Each wall is flat, endless, passes through zero and stands at right angles to its row. A trip goes straight from one point to another. List the walls that it crosses, first one first.

Walls:
(1): [-15  21  -3]
(2): [-11   3  -3]
(3): [-10 -26  17]
(4): [ 16   0 -42]
(5): [-49  21  30]
Trips:
[ 15  -2 -23] to [-50  59 -34] => 1, 2, 5
[ 31 -31  49] to [38 -6 57] => none
[  6   3 -36] to [ 33 -32   7] => 1, 2, 3
[40 41 30] to [-28  -9 -56] => 4, 2
[-31  59 -10] to [21 42 34] => 2
[-9 48 48] to [14 21 27] => 2

Walls:
(1): [ 39 -44 -52  32  -6  13  47  19  -5 -32 -25]
(2): [  3 -32  -8  16   8   4  52  33  29 -23  -2]
(3): [ 62 -16   9 -31 -16  30  31  -6  32   5 -22]
(4): [  1  12  60 -19 -13  30  74  -7  12 -27 -32]
Trips:
[ 31 -27  48  72 -28  17  17  16  55  20 -15] to [ 39  72  42 -52 -16  35  25 -11  28  27 -44] => 1, 2
[ 43  -5  10  -2  36  -6  -6  23  -6 -24  27] to [  9  16 -38 -19   9  29  24   7 -75 -18 -57] => 4, 2
[-12 -26 -65  -3 -25  18 -64  14 -25 -30 -65] to [  4 -37 -14  12 -34  35   8 -15  21   9  15] => 3, 2, 4
[  3 -19   9 -33 -50  -9   3  -8  50 -11  13] to [ 63  14 -17 -11  38 -28  13  42  -7 -36 -24] => 1
[-12  32 -22 -34 -21 -21 -17  -8  24  27   3] to [-39  25   5  -5  -2  -3 -18 -33 -49  -4  27] => none
[  2  -7  -2  46  17  37 -38 -24 -30  -4  28] to [-18  -8 -36 -23  54 -22 -23  -6  14  24  27] => none
[ 39  14   4  -8 -44  46 -10  -4   7  16 -21] to [ 18 -42  11 -13  46   7  -3 -14  29 -46 -18] => 2
[ 12  -9  20  -5 -29 -54  13 -45  13  12   0] to [-95  -5 -30 -22  -7  -7  18   5 -24 -10 -17] => 3, 2
[ 75  19  -7   9  -7  16 -22  -7   8 -27   1] to [ 64  12  19   7 -35 -12  -5 -13 -18 -29  31] => 4

Walls:
(1): [ 18 -46 -30   4  39 -25  -1 -38   4   0 -45  -9  35  21 -27 -24 -11 -44
  31 -57 -17  38  -9  24]
(2): [-13  22 -22 -51  30   2 -20  56  32 -38 -35   9  -6  30 -42  -1 -22  16
  51  11  18  -7  39  23]
(3): [ 36  10  32 -12  12 -41 -16   3  15  14 -64  -7 -14 -14  15  41  27  19
 -42 -22 -31  31   5  31]
(4): [ 29   8  36  46  57  26 -45  21  12 -28   1 -31  -9  35  37  53   2 -12
 -56   9 -11  -5  15 -23]
(5): [ 17  23  29  25  40  12  12  33  32 -17   6  25  13  14 -34 -19  34 -56
   1  -7  11  -3 -29 -51]
(6): [ 38   0   6 -40  22  29 -48  12 -10  24  14  -8 -30  52  -7 -23  22 -56
  17   1   5 -13  11 -15]
(7): [ 13 -16  25   6  39  46 -27 -37  16 -42 -39   9  20  52 -95   6 -45 -19
  41   1  24  53  12  -2]
(8): [  1  38   1 -18 -20  -6  -6  11  39 -34  21  -3  59  -4  22 -38  17  18
  -6  25  -8 -27  68   4]
(9): [  6 -33 -49 -14 -49   1  -6 -37 -27   0  27  40  60 -20 -43 -10 -27 -14
  13 -42  50   1  27  -8]
Trips:
[ 12 -10 -10  38  39  45  23 -32 -30  28  24 -28  44  17  -4   9 -11 -10
  13  11 -18   1 -20  -8] to [  7  20 -42 -21  -2  11  -7 -12   0 -47  11  26  24  17  16  11  33  43
  23  57 -84 -50 -16 -30] => 9, 8, 1, 7, 6, 5, 2
[-19  -8   1  38 -31 -11  18 -54  -9 -31 -14 -27  -1  66 -23 -30  29  23
 -33  59 -70 -18  -6 -19] to [ -8   2  -6 -57 -23  34  12 -57   3  10   5  25  -3 -20 -26  47 -17 -62
  15 -25  42  26  28   7] => 1, 4, 9, 6, 8, 2
[-26  42 -27  -6 -14  -1  13 -23  -7  -1   5  31  15   3  45 -31  -3   2
  60 -14 -15  24  17 -25] to [ 11  15 -52  -2  48 -35   6 -28  -4  33 -27  34 -58 -25  -5  24 -40   9
 -40 -64 -19 -32  54   7] => 3, 8, 4

Walls:
(1): [-16  -2  34  41  22 -39 -21  23 -49 -26  10  -5 -18 -10 -12 -32 -24   3
 -38  10   6  30 -33 -41   6  35  22 -38  41 -14 -45 -59 -14   3  -9 -32
 -22  61  44  32  20  19 -35  66  21  46 -21 -22]
(2): [-25  20  -9  28  32  -3 -49  -4 -31  26 -32 -23  -6  42 -12   3 -39  27
  48 -12 -32  31  50  -9 -30  -4  28  46   0 -47 -34  23  -2   4  21  17
  24  19   8   6  25  44 -14   2  19  47   8 -18]
(3): [-38  33  30  22  22  -1   5 -46   8  46  -3  14  17 -36   7  -4  29   9
 -11  31   5 -49 -23  13  -5  50  -7  24 -19  26  32  15  -7   5  13  66
  29 -62 -33 -38  10  22  27  -3  10  60 -49  51]
(4): [ 95  21  62   3  21  -1  11 -22 -45  16 -32  14  30  56 -56 -11 -42  27
  -3   9  22  20 -37 -11  28 -23 -30  20  16 -29  -1 -33  18 -27 -12  34
  21  13  -7 -35   0  -5 -78   3 -41  53 -16  11]
(5): [ 40 -31 -78  44 -24   7 -27  17 -24  18 -32  -5 -53  18  60  27  58   1
 -35   6  -9   2  10 -27 -10   3  22 -35  -4 -36  30  12 -10  -7 -22  48
  31  44  13   8 -30 -12   5 -27 -10 -71 -17  21]
(6): [ -2 -26 -36  -8  27  31  37  43 -39   6 -13  -1  30 -45 -18  42  -2  22
   9 -69 -21   4 -19 -31   0 -21 -22  27 -10  -9  66  45   8 -34  35  77
 -11   0  60 -45 -11 -68  -7 -26  44 -28 -28  19]
(7): [-32  29  17 -35  24 -11 -20   4  22 -37   6  -6 -45  -3  -3   7   3 -73
  19 -10  25 -14  16 -20 -24   9 -37 -50  22  36   2  39 -29 -25 -35 -49
 -22  51 -58 -17 -15 -16  21   5  51  47 -15  -4]
(8): [-30  12 -13 -28  26 -37   4  23   9 -19 -23 -17  27  13  15  23 -31 -13
  50   3  11   8 -31 -17  42  -5   9  15  18   4  46   7  -6  13   2  34
   4   7 -37  -7   8  -6  34  -6 -13   6  31 -18]
(9): [-10 -15  -9   0   6  29  42 -17 -49   7  26  -3  -2  -2 -31  -8  48  26
  -9 -33 -33  30 -40  38  35  54 -35   3 -27  15  33 -95 -48  38  31  -9
  17 -57 -36 -50  32 -19  -1  55  -3  38  28 -43]
Trips:
[ 39 -23 -19 -42  31  47  10   3   2   4  30  12  -2  18 -21  20   0  57
   8   5 -12  41 -21 -42  -9 -18   2   7 -64  35 -28  38  40  -5   3 -57
  12  -9 -18  49 -10  23 -21 -23   3  48  10 -33] to [  1 -23 -14 -82 -26  59  77  20   8 -53   5  33  53 -42 -32  -1   3   0
 -62  40  56 -27  11  -4  14  37  11  11 -55 -22  40 -18 -12  14  23 -11
 -24  23  -1 -41  58  -7  25  33  24 -23  -4 -13] => 6, 2, 4, 3, 8
[-53 -10 -16 -13 -17  16 -13   8  20 -37 -49  14 -34  -8  -5  12 -16 -24
 -30 -53   2 -33 -13   1  -1 -14 -25 -67 -14   6 -26 -13 -22   5  36  66
 -58  36   7   6 -24   1   4  55  -9 -12 -24  12] to [ 56  20 -23 -11  17   2 -25   7  27  -8  -1 -41  36   7   7  17 -16 -19
  -5   2   4 -60  13  26  48  18  37  20   8  -2  -2  34  43   8  -4 -14
 -45 -47  60   7 -25  28 -13 -43 -16 -35  31   6] => 8, 1, 7
[ 29  45 -47 -30   0  32 -31   9  14  -8  47  -8 -33 -31  -9  37  25  21
 -30  22  -2   7 -22  15  28  37 -35 -45  15  40  37 -40 -20  23   9  56
  23 -55 -24 -22 -28  61 -48  10 -58  16   6  -9] to [ 26  15  11   2  50  30  15   8  40  -2  -7  63  16   6  29 -38 -30  57
   0   1   2 -36 -46   9  24  -9 -16   3  -2 -10   0  21  -3  -7  33  10
 -18 -40  64 -37  11  61  27  39  26 -20   6  55] => 8, 5, 6, 9

Walls:
(1): [ 15  12 -54  28  11 -20  75  16  39   6  30 -12  -4  12  -5 -47  -9  11
  -1 -57  28 -17  -5 -29 -53 -23  31  -4  -7 -24 -23  43  11  17  -7  -2
   0 -36   0 -16 -33  18 -16  95  32 -14  11  -2]
(2): [-22 -38  54   1  20  47 -57  -8  51 -55  71 -62   2  -9 -37   2  -6  24
 -95  -8  18  48 -33  -2  22  18  22  17  13 -53   1  20  35  19 -20  82
  33  92 -24 -31  19  13  42 -54  33  -9  10  13]
(3): [ -2  15  79  13 -27 -16  52 -32  28 -36  11  13 -57  21 -55   8  11  11
  16  51  20 -29 -26 -49 -12 -12   8  25 -53  30  14  44  -9   4  26 -32
 -30 -48  50  28 -25  -9  31  16 -22  87   6  61]
(4): [  7  57 -35  21 -39  -3  13 -37 -26  24  20   7  35  55 -35  53 -34  25
 -32  19  27 -45  55  30  22 -18 -31 -66  -3 -48 -48  57  12  -2 -20   2
 -28 -43  21  -8 -36 -23 -41  28 -70 -36 -12  67]
(5): [  3  12 -34  56  -4 -11  64 -39 -24  -4 -47 -24  10 -20  12 -15  19  29
 -18  49  -7   2  -3   2   1 -36  43  26   8 -42   9  40  26 -11 -26   1
  46  17 -41 -32  25  -3  -4   2 -32 -42  41 -45]
(6): [ 35 -24  18 -22 -36  11 -49   9  12   8 -48 -15  -9  -5  24 -42  67 -41
  11 -22  15 -13 -25 -63 -32 -10  -6 -67  60 -22 -32  -4  37  45  -8  -1
   8  -9 -29  77 -34 -30 -16  11  45  25 -24  -8]
(7): [ -4 -28 -14  20  36 -53 -25 -22   6  -2  34  19  23  74  15  -3 -10 -24
  25 -66 -35  61  37  31 -59 -30 -21 -21 -16  42  48 -34 -63 -35 -39 -16
  -3 -54   0  62 -40  10 -23   4 -48  27 -11   6]
Trips:
[  2 -13 -19  50  -5   4  -9 -31  59  48 -36  42  -7 -34  -2  29  -8  10
 -50  29  -1 -11  24 -27 -30  37 -27   6  25  24  15  46  13  -6  35  -1
   9  22  15  17 -38  42  16 -29  25  26  15  53] to [ 47 -53   7  -2  -9 -41   5  20  23   4 -23  11 -45 -32  14  42   8  20
 -15  18  -1  25  10 -12 -50  17  -7  70  32 -32 -22  29  15   2 -34  -5
 -52  51  31  66  14   7  12   2  11   9  -6 -55] => 4, 5
[ 13  -6  19  31 -22 -12 -32 -51  -1 -49 -38  53 -24  29 -10  -6 -27   8
  42  -1  -5  13 -58   0 -10 -12   7   6  -8 -32 -21 -78  71 -19   8 -34
  27  19  32  -9  70   6   2 -19  43 -32  -6 -16] to [  4   5   0 -80  45  40  11 -49  14  56 -43 -65 -18  -7  47  32 -35  18
   9  13  41  30 -27 -18  29  40  24  17   4  -4  11   5  11 -36  60  31
  35  16 -44 -45 -62  36  17  -5  14 -20  21 -62] => 6
[ 42  68  39  18   6  17   4  -5 -11  42 -17   0  -9  36  61  11   0  -9
  -8  11 -27 -43  31   3 -16  -1  34  -9  14 -40  10  -1  25  12  30 -29
  -2  40  17  15 -25 -27 -15  10  57 -17 -11  10] to [-34 -63 -17  45 -37  -5  38   4 -28   0 -68  11 -14   9 -23 -47 -18 -15
 -35 -19 -24 -27 -49 -11  -1 -46  13  33   5  48   9 -59 -35   2  48 -50
  -2 -65 -58 -52 -38 -18 -36  -8  30 -29  19  23] => 4, 3, 7
[ 72  13   7  -5  23   8  12 -18  24  22 -17 -22 -55 -20  22  10 -68  19
  -9   8  10   7  24  -4  -5 -30 -23 -53  47  37  -3  23  70  -7 -23  -6
 -50  -1  47 -31 -60 -38  37  -8   1  38  54  12] to [ 29  38  33 -14  27 -14 -47  32  -9  43   2 -21  -6  -4   5 -21  -4  -2
   4  68  19  45 -39 -37  46  30 -59   8   6 -31 -17  14  11 -47  -5  29
  18 -24  15 -41 -60 -10  55   3 -30 -15  28 -19] => 2, 1, 5, 6
[ 40 -22  11 -51  -2 -64 -16  37  41  37   0  22  16  -2 -24  26  14  53
  18  30 -58   6  -8 -35  23 -11 -29  37 -52 -16  22 -25   3   5  20 -30
  12  43   9  73 -39 -57  19  -9 -18 -29  -5  14] to [ 11   4  -7   7  -8 -28  34  69 -23  25  85 -40  -9   1  42  18  52  49
  18 -52  11 -23   8  17 -52 -31  -5 -36   9   2   9  -9 -73  35 -38 -27
  36 -31   3 -28 -17  36  17  31   0 -16   3  -2] => 1, 3, 4, 6

Walls:
(1): [-45 -11 -46 -13  14 -40  13  62  -8 -15 -12  35  59 -28  44 -33   6  40
 -19  -7  26   4  -9  -7 -17 -20 -61 -49  25 -19 -34  40  18  50 -16 -18
  18 -33  11  53  26   6 -15  21   8  12   1 -25]
(2): [ 25 -11 -42   6  -6 -19  -8 -17 -12  54 -24  22 -25  -6   1  33  32  -3
  54 -11  21 -25  26 -22 -15 -61   7 -24  53  23  16   2  -7   7  63 -44
  20  12  10 -12  16  87   8  12  -6 -10  34 -19]
(3): [ 36  34 -28  60 -30   5 -16  11  12 -13   7 -12 -16 -23  35 -28   4  26
  42   2  16  31  10  56 -47 -17 -24 -12   1  23 -28 -10 -29 -24 -58  36
  42 -47  10  19 -41 -26 -34  28  -1   9  23  62]
(4): [-24 -10 -49  24 -25  22  48 -11 -14 -23  39  -7   7 -39   5  37   9  -1
  -4 -50 -26  26   9  13  10   2 -10  62   4  17 -47   0  32 -12  50   3
 -60  34 -18  25  17 -16  -7   5  39 -33 -32   2]
(5): [ -7  -6 -31  -8 -17  -6  48  22   2  32  38  40  13  11 -29   2  56  10
 -20  21 -25  19  22  14 -29 -47 -17   5  18   5 -28  49   5  45 -12  16
 -14 -12 -39 -12   6  -3 -15  24   9  13 -29  51]
(6): [-27 -18 -20 -14   8 -37 -22   8 -52  28  55   7  -5  11  -1  17  -2 -16
 -26 -47  19  65  25 -19  15   1   9   0 -19 -49  -6  32  22  20  31  20
 -64 -43 -23 -15   2 -15  54  46 -35 -13  -4  -5]
Trips:
[-48 -14 -25 -37 -18   2  -4  53 -22   8 -45 -61 -40   8  -6 -26  25 -43
 -14 -60 -17 -13   3 -46   9 -19  -3  17 -57  -6  14  -4 -18 -69  43 -23
 -28 -25  -5  41 -33 -45   2 -38  -5  26  51 -32] to [-23  39 -19  -4   7  32  52   7 -14  16  13 -29  -4  20   7 -30 -46 -23
  11  42   6  -8  37  -9   4  -8  -5  11  12  -1  18 -36  12 -12 -27  -5
 -27 -23   6 -40  17 -15  20  60  -7 -22 -13 -17] => 5
[-11  14   1  34   7 -59  25  37 -14  -3 -16  33  72 -24  -1 -29  -5 -21
  46 -36 -60 -19 -18  16 -27   7 -11  72  30  10  22  12   5 -39  17  15
   3  28  25 -68 -21 -37 -16   3  24   6   4  16] to [ 16  17  24 -10 -35 -24  34  -1   5 -12  -5  10  35  15 -15  18 -41  19
 -21 -34  34 -49  -9  -2 -16 -58 -34  31  -1   1  -2  49 -27 -42   5  -1
  -6  30 -62 -29  -6  44   8 -31 -33  -4 -11  34] => 2, 3
[ 95 -14  11 -14  28   0  22 -26  52 -27   8  26 -17  -7  38  48 -30  30
   8  20 -18  19  32   2  -5 -12  50  45  12  46   7  42  12   1  -5  17
  42  -5  -5  20   7 -30 -32  24   9 -16 -25  39] to [ 33  10  52 -41 -15 -42 -45 -11   9  11  19 -45  21  -2   6  15 -10  50
  38  11 -33   3  33 -36  13  -4  -9  33 -10  -5   5 -30  30 -21  25 -34
  28   4  28   1  18  14   7 -32 -14  22  17  55] => 2, 4, 5, 3
[ 20  42  -4 -13 -27  -4  27  87 -45 -53  -6 -80 -36  46   8  40 -35  42
  19  -7 -42 -25 -40 -38  16  21  45  -5   6 -12   4  -1  13  25  11   9
  49 -17   4  -6  20 -30 -27  63 -53   2  -8  -4] to [ 26   9   8 -12 -51  -1   7 -35  20  20  -9 -59   9  24   3  -9  39   8
  13  60  51 -20 -25  12  52  30 -24  26  12  94  16  23 -25  -8 -20  31
  -4 -59   2  -6 -36  15   9  15   3  18  20 -16] => 1, 6, 2
[  8  22 -17  -9 -23 -13  14 -36 -37   0  43 -20 -41  12 -28 -29  53  21
  20  16  27 -13 -28   0   2  -3  -4  16 -12 -20  28  17  -2  57  34  58
 -31   1  10   6  40   7 -14  59   4   5  34 -52] to [  4 -20 -37 -40 -17  17  22 -26 -30  11  27  -3  13   5 -24 -13 -71 -35
  -4   3  -3 -66 -16 -19  -2  32  -5  24  25 -45 -50  -6 -62 -43  -7 -10
   6 -11   0  34  26   8  13  46 -44 -45 -43  -4] => 1, 5, 2
[-28 -37 -40  42  26  13  10 -18 -11  -1  -3 -13 -10  46  -4  -5  22 -17
 -18  50 -68  -2 -20  27  16  53 -17  24 -36 -27  10 -34  -4  46  42 -31
  29  55  -5  19 -52 -13  16 -14  29  39  -6 -35] to [ 40  51  25  -6 -19 -18  29 -22 -19  56  31 -70  -4  11 -28 -26   3 -23
 -27   0  17  28 -47  -7 -43  60 -31  13  39  -7  56 -20  30  18  92 -33
  -1  19  -4  27  23 -25  35  26 -36  10  -9   4] => 6, 2

Walls:
(1): [ 16  18  -3  24  29  20 -13  30  42 -27  22  41  49   1  -5   2   0  -9
   9 -22  27  -1  31  73  45 -64   3   9 -43  34 -14  49  10  22   3  12
   2  17  20   7 -11  60  11  40  22  20  12  20]
(2): [-12  13 -18 -25  20 -32  -8 -24   8  26 -16  30  -6 -34  20  62  -2  -2
  13 -79 -59  10 -10 -30  48  65  29 -15   8  32  15 -46  10  -3   5 -21
  -5 -19  25 -15 -50  23 -54  31 -10  60  29  -1]
(3): [ 23  14  13 -45  42 -10  13  12 -32  -1 -28 -41  -4 -30 -16  -4  38 -42
 -30  -8 -12  23 -57 -26 -16  22  20  -8  21   3 -53   6  14  17 -14   0
  -8 -12  84 -43  10  34 -17 -16 -25 -22  18   9]
(4): [-27 -14 -25  -1  75 -11  -6   1 -51 -13  -8 -35  -9 -16  45  12  18  -8
  -4  17 -21  10  -9   3  10  27  10 -13 -20  55 -11  -3 -28 -14   8  21
   6  23  37  -3 -21  14 -15 -14   0  -4  11  28]
(5): [ 59  26  22 -17 -20  13 -22  56  -5  43  47 -16 -16 -20  22  36  -8  14
  24  18 -46  29 -16  31   9 -25  24   2  22  16  52 -22  11   1  15  30
  27 -42  29 -44  42  19 -17  43  -2  -2   6  15]
(6): [ 19   4 -31  11   0   0 -16 -25  -1 -24  19 -24 -22  16 -25  -9   8  24
  29 -41  -8  17 -29 -37   2 -50 -31  38 -32  16  49 -50  21  -3  -9  39
   3  -3  -7 -19  21 -17 -20  35  14 -33 -31   8]
(7): [ 19  -1 -54   7 -19 -53  26  25  32 -23 -48  66  -9 -10  36 -43  17  31
   4  12  16 -56  10 -28  25   6  43  -7  54   0  27   3 -26 -43 -30 -13
 -78  39 -13  32   7  45   9  -5  23 -47   7 -23]
(8): [  1  -7   8  24 -62 -23 -64  15 -46 -23  -9  27 -42  95 -28  43   7 -29
  -6   4  41   0  50  -7 -18   6  -7 -51  64 -41 -28  27 -36 -19   1  23
 -57  52  35 -26 -37   6 -17  25  58  44 -13 -12]
Trips:
[ -9 -20 -18  31   8 -43  -5  38  -7  16  53  58  24  -6 -30  -7  27 -43
 -10  23  11  34  -6 -16  -7  13  -7   9  35   4  -8  26  13 -15   0 -44
 -15 -17  12   8   4  53 -12  -4   8  32  65 -40] to [  6   3 -35  62  14  25 -42   1  -4  48 -20  -7 -42 -44 -19  39  32  37
  31   4 -34 -62   3 -18   1  23  22 -27  21  37  -4  11 -35  17   2 -28
  17  -6  52   9  -2  23 -18   4  28 -34  22 -25] => 5, 4, 1
[-37 -16  32 -31 -18 -42  58 -14 -18 -23  43  26  -8 -14 -45  13  41 -12
 -20 -18 -33 -18 -25  -5  -9   4 -25 -26 -34 -22  75 -35  26 -21  48  20
  18  20   9 -33  -5  89  24 -25  12  11  11  38] to [-11 -33  63 -41  -3   3  82 -45  11  45 -40 -11  22 -45  -6  15  16 -65
 -29 -37  -6 -39  21 -62  -6  16  10  17   9  17  25  -2   9  -2 -10  17
 -12  19  17 -11   4  33  25   4   0  10 -14  57] => 5, 6, 7
[ 40  18  31  -4  19  22 -39 -28  19  50  20   3   7 -22   7  17   4  22
   6 -74  13  23  33  37  25  11  23  -6 -10  27  12 -15  -9  -5  -8  -8
  -3  -1  12 -14  -9 -53   2 -35 -44  -9 -42  15] to [-26 -14   5  11  40 -11 -23  21   1  -9  35   6 -12  29  32   6   7  16
  -7  33  53  23 -18  -3 -27  24  11   5 -30  55  29   2  33 -21 -38  24
 -31  -2 -29  26  27  14 -16  14  18 -38   0   9] => 4, 2, 7
[-19  16  33  35  43  22  29 -42  20  -5  -5 -22 -10  29 -18  32 -14  37
 -39 -37 -12 -15  16  37 -12  49  44 -28  -8  18 -29   6  17  30  -5 -43
 -24   6   4 -65  52 -25   4  10 -13   3  31  23] to [ 37  70  11 -19 -24  25  10  33  14  12 -48   5  -3  37   3  45   8 -12
 -53 -17   5  26 -15   1   5  25 -16 -11  19  -7 -24  28  23 -47 -55 -14
 -21 -18   5 -29   0  -7 -61 -43  11  16  49  15] => 1, 8, 4, 5, 7

Walls:
(1): [ 36  -3  64  44  -3  30   6 -55 -10  -1 -35  22  -6  20  15  -5  18   6
   9 -69 -12 -29  29 -13 -19 -41   7 -30  15  67  -7  -7  -4 -39 -29 -60
  -4 -35  -8  25 -20   7 -59 -10   9  21  24  21]
(2): [ -1   8 -48  -1  33 -17  29  36  -2   8  -1 -38   1   8  40  14 -15   6
 -43 -14 -33 -36 -14  -5  17   6  -8  13  -9  23  47  26 -41 -21  21  21
 -36  64  -4 -17 -32  15  33  16  26   6  83  59]
(3): [ -8   1 -13  38  11   7  10  22  44 -33  -8 -15 -34 -10   7 -19  19 -12
 -74  45 -12  37 -19   1  15 -23 -16 -29 -40  47   2 -23 -15  14  11  23
 -49  44 -16 -40   5 -11  32  27 -61   6   0 -31]
(4): [-37 -12  20 -20  21 -42 -11 -21   6   9  -3 -24 -13  26 -12 -10  34  18
  28  25 -25   0  27  10 -28   0  -2  -8 -35  34 -16 -29  -1   1  13 -35
  -8  41  -5 -29  51  -4  -5 -80 -26   4   0  10]
(5): [-32  20 -12  25  -4 -11 -19  34   8 -36  -9  23  16  31  26  -4 -76  15
 -20 -25 -51  13 -29 -34  22  37 -35  -3 -27   5   4 -46  -7  -4  37  44
  -3  10  21  12  12  -7 -17  37 -22  38  10 -17]
(6): [-25  47   6 -41 -11  23   5  44  40  62  25  10   0 -37  18  16  28 -12
 -25  17 -26  28 -24 -21   1  16  22  12 -36 -11  10  -6  58 -19 -29  50
 -28  22  15 -20 -24  45  25 -40 -37  14   6 -23]
(7): [ 34  48 -42  18 -22  -8  -2  17  30  13  10  68 -43  34   1  -6  -4  -3
  21  35 -40  49 -18 -32  27 -33  13  34 -24 -11 -84 -40 -19 -20 -18 -26
  27  30 -12  35  13   6   6  -3  55 -29 -22  -4]
(8): [ 34 -53 -12  -1  37   7  20  11  47   0 -13  14  37  43 -31   0   3 -39
 -16 -30  19  18 -37  16 -29  -4   8  -5 -12  31  -7  39  27 -10   1   6
 -15 -25  38   5  54  25  19  -5  60  67   1  10]
(9): [ 50   2   7  -3  -4 -25  -9 -41  30 -25 -39  36  23 -38 -19 -26 -52  30
  12  16  67  11  23  34 -73 -11 -13  23  29  -8  -6  -7   8 -69  39  25
  -8 -37  18  -8  18 -26  28  -9 -12  -5  50 -10]
(10): [ -5 -23 -43 -12 -45 -31   1  23   3 -30  13 -26 -46 -16  21  19  15  21
  18  -7  -7  17  31 -11  36   8 -23  11 -11  -5  -4  16 -32   4  32 -23
  46  35 -20 -22  46  41 -54  20  55 -16 -11  57]
(11): [ 38 -37 -20   4 -30 -12  43 -35  -7  -1 -50 -34  16  22  -4  48   2 -13
  62  12   3   7  -1  16 -13  41 -10   2 -69 -19  19  16 -12 -11  17 -12
 -34  18  12  12  -5  36  61   2 -33  20   5  37]
(12): [ 36 -71  46 -37 -34 -23  16  -5  16  18  32  13  26  -5  20  11 -18   7
  -4  55 -32   3 -10 -32  26 -29  30   5  -1 -27 -43  -9  -8 -11   7  59
  38  -2  -4 -21 -45 -25   5 -43  21  14 -22 -11]
Trips:
[ -6  42  49  -3 -10  22  27  12 -37 -43  20  12 -35  -3  50 -38  -5 -39
 -17  11 -10 -18  27 -26 -22  23  16   4  -8  27 -21 -27  -7  57 -48  64
 -13  -5 -46 -37  68   6  -1 -30   4  -4 -41 -22] to [ -7 -26  -9 -21  58   3 -23  -1 -10   7 -19 -16 -53 -10  71 -55  45  -1
  -4  38  -1  11 -39   1 -16 -15  62  31  12   7 -27   3  -9  41   1  -7
 -20  11  16 -23  11 -25   0  -4 -13 -18 -34   0] => 5
[-16  13  59 -13  35 -37  53  41  10 -42 -35  36 -43   2   1   4 -14 -40
  21   3 -18 -13   2   0 -24  -6   7   5  43 -69 -57 -83 -34 -36 -10  47
   8 -35   1 -22   9  -4  51 -15 -11 -64  -3   4] to [  8 -71  -7 -26 -42 -44 -25  -9  28  19 -40  16 -42   7  -5   5 -39   1
  39  31 -15  14   0 -51 -42   4  -5 -30  14   8 -33  34  22  -7 -20  -3
   1   2   7  69 -35  -2 -34  -5  10  39   3 -19] => 6, 11, 1, 8, 10
